Each row of a before or after table is a point. One or more steps were done to the points. Then noise was added and the rows were shuffled. The steps act on columns, c1 being the first. What was done? A step turns or swaps two columns, mirrors them in a line or flattens them onto one, adds a multiple of one to another, or multiplies or shifts one. Angles are multiples of 10 degrees, from the lower column toward the higher: turns from -170 to 170, lines from 10 to 170 but not 90. Use the fewest steps. Two steps may share a column if one is a turn and the other turns, adds or multiplies; they go together, in the order done. Otherwise the lowest column goes first.

Before:
[[ 20 -14 -22]
 [-22 -23  45]
 [ 24 -23   0]
 [ -7   0  50]
 [ 28  17  53]
 [ 16 -30  -7]
 [  5   1  22]
 [ -8   9  42]
 [ 29 -11 -16]
 [-23   8  30]
 [-36  17 -12]
 [-20   1  -2]
 [ -5 -44  13]]
After:
[[  8 -23 -23]
 [ 11 -36   8]
 [-22   9  31]
 [ 59  54  -8]
 [ 21  29  32]
 [ 36  39  22]
 [ -1 -35 -17]
 [ 34   8  36]
 [-13 -30 -27]
 [ 44  34  25]
 [ -6 -21 -33]
 [ 22  16   2]
 [ -9  -1  18]]
Steps: add 0.7 times c3 to c2; turn c1 and c3 by -70 degrees

Before, 14 rows:
[[-11   3 -27 -17 -37 -32]
 [  8 -15  -8 -19   0   9]
 [  7 -21  -6 -30 -14  24]
 [  2  -4 -12  -8   2  18]
 [  6 -15   9   8   1  10]
 [ -9  -9  39  -7 -47 -37]
 [ -9 -33  20   6 -50 -18]
 [  1 -25  -7 -16   8  18]
 [  9  -4 -24 -38 -19  28]
 [-24 -20  24 -17 -30 -40]
 [  3  -1   4 -10 -18  23]
 [-25   6  -2 -25 -43 -41]
 [-48  -2  -7 -14 -40 -22]
 [-11  -4  41 -21 -38 -13]]
After (14 x 6):
[[ -7 -31  20   8  49 -20]
 [ -4 -21 -10 -27  -5 -29]
 [ 12  -4 -21 -38  -5 -35]
 [ 41  -3  22 -12  45 -12]
 [ -8 -13   5  10  -9  -9]
 [  3 -19  32 -20  51  13]
 [  5  -7 -10  -6 -14 -12]
 [ -6   3   5 -11   2 -30]
 [ 19   7  14 -20  59   2]
 [  3 -22  -5 -21 -17 -10]
 [-16  -8  39  -5  60  -2]
 [  3 -14 -11 -20  -6  -7]
 [ 26   3 -14 -15  51   0]
 [-18  -2  37 -23  38 -17]]
Steps: mirror c1 and c3 in the line at 110 degrees; turn c5 and c6 by 140 degrees

Before, 11 rows:
[[ 13 -19   9 -14  38 -23  10  22]
 [ -9  25  16  -5 -25  -6 -26   0]
 [-44  17   8  14  -7 -19  -8  -2]
 [ 28  12  12  40   0  -1  19  -3]
 [ -4  -4  -4   7 -18  -7  20  28]
 [ -1 -41   9  15 -14 -17  -1  24]
 [  8   8   5 -13   7  20  10  28]
 [ 45 -56 -44   2  37 -18  17   7]
 [ 13  17  16   0   0   1  18  -5]
 [ -3  11  22  37  16  10  -4  14]
 [-23  -5  25   0  13  22  18  -1]]
After, 11 rows:
[[  0  -5  18  18 -17   3 -11  30]
 [ -1  -5 -61  18  12   5  -3  -1]
 [ -1 -41  36  -3 -15  23 -17  24]
 [  0  13 -31 -10  15  12 -36  13]
 [  0 -19  51  12  38  28  13  22]
 [  0 -57  57  18  38 -26  -5   8]
 [  0  17  42 -10  -7  24 -13  -2]
 [  1  16  -7  17   1  14  -3  -6]
 [  1  12  -2  12   0  12 -44  -3]
 [  0   9 -49  12   7 -11  11  28]
 [  1  25   7 -25 -25  21   9   0]]
Steps: multiply c1 by 0; multiply c6 by 2.5; turn c3 and c6 by 110 degrees; turn c4 and c7 by -100 degrees

Before (11 x 11):
[[-16  -5 -14  -3   1  -4  -1 -14  18   6 -21]
 [  7 -12 -14  -5 -14   8  -1  23   6   9   8]
 [ -6   1 -11 -12  -9   7   0  -6 -15 -11  -1]
 [ 14   4 -15  -2  -3  -5  -2   6  25   3   7]
 [  9  -8  -6   1  -7  25  -4   5   6  -7   3]
 [  2  17   7 -13  16   5   4  22   3  -8  -1]
 [  8  -8  20  -9 -10   2  -3  17 -11  -4   7]
 [ 10  27   3  -4  36  13  -5  12  -8  10   0]
 [ 11  -7 -10  -5  -5   0  -2   7  -9   4 -26]
 [ 10  -8 -13   7  -2  -1  55  -5 -14   8 -12]
 [ -8  21  12  -3 -20  -3   6  15  -1  -5   6]]
After:
[[ -5   1 -32 -13  -7   7  -2  -4 -14 -10   0]
 [  9  -8 -18   0  -6  25  -8   4   8  -7   3]
 [  2  17  21 -14  15   6  10  22   4  -8  -1]
 [ 14   4 -44  -3  -2  -4  -3   6  26   2   6]
 [-18  -4 -43  -3   3  -4   0 -15  18   7 -22]
 [  6 -10 -42  -5 -12   9  -7  24   6   9   9]
 [ -7  21  35  -2 -21  -2  -1  15  -1  -6   5]
 [ 12  -9 -40   7 -22  -1  52  -4 -14   9 -13]
 [ 10  26   7  -5  36  15   6  12  -7   9   1]
 [  8  -9  59 -10  -8   0  -5  16 -11  -5   7]
 [ 13  -7 -30  -5  -5  -1  -4   8  -8   5 -26]]
Steps: multiply c3 by 3; turn c5 and c7 by 20 degrees

Before:
[[ 12 -14 -38 -21 -21   1  25 -24  12 -30   1  38  25  14]
 [  2  37   2  10 -10   2 -23  -9 -18 -33  21  13   0  12]
 [-21  -1  10  15  49  23   1  20   0  -7 -12   8 -28 -14]
 [-19   5  -5 -27 -11   0  27 -17   1 -27  26  11  -8   2]
 [-15  28 -29 -29 -32   6   3 -25  20 -20  -3  -9  30  -5]
 [ 18   3  -2  -8 -14  25  -4  -9 -34 -37  11 -27 -17  30]
 [-14 -25  -4   3  31  18   5   8 -15 -46  18   2   0  -9]
 [-19  20   5  -8  46   4 -16  -1 -17 -42 -17   5 -23  -9]
 [  3  -9  11  11  35  14  19  14 -27 -27   0   2 -31 -40]]
After, 9 rows:
[[  3 -14  11  11  35  13  19  15 -27 -26   1   2 -33 -41]
 [ 12 -21 -40 -20 -23   0  24 -26  12 -30   1  39  27  15]
 [-17  44 -30 -29 -32   7   2 -24  20 -21  -2 -10  30  -5]
 [  0  61   2  10  -9   3 -25 -10 -20 -33  21  12  -1  10]
 [-14 -38  -5   4  31  16   5   8 -18 -47  20   2   2 -10]
 [-18   0  10  15  49  22   2  20  -1  -8 -12   7 -26 -13]
 [-20  31   5  -8  46   4 -16   0 -17 -41 -17   4 -24 -11]
 [ 18   6  -1  -9 -14  23  -5 -10 -34 -37  13 -29 -16  31]
 [-18   8  -6 -25  -9   2  27 -17   3 -26  26  10  -8   2]]
Steps: multiply c2 by 1.6
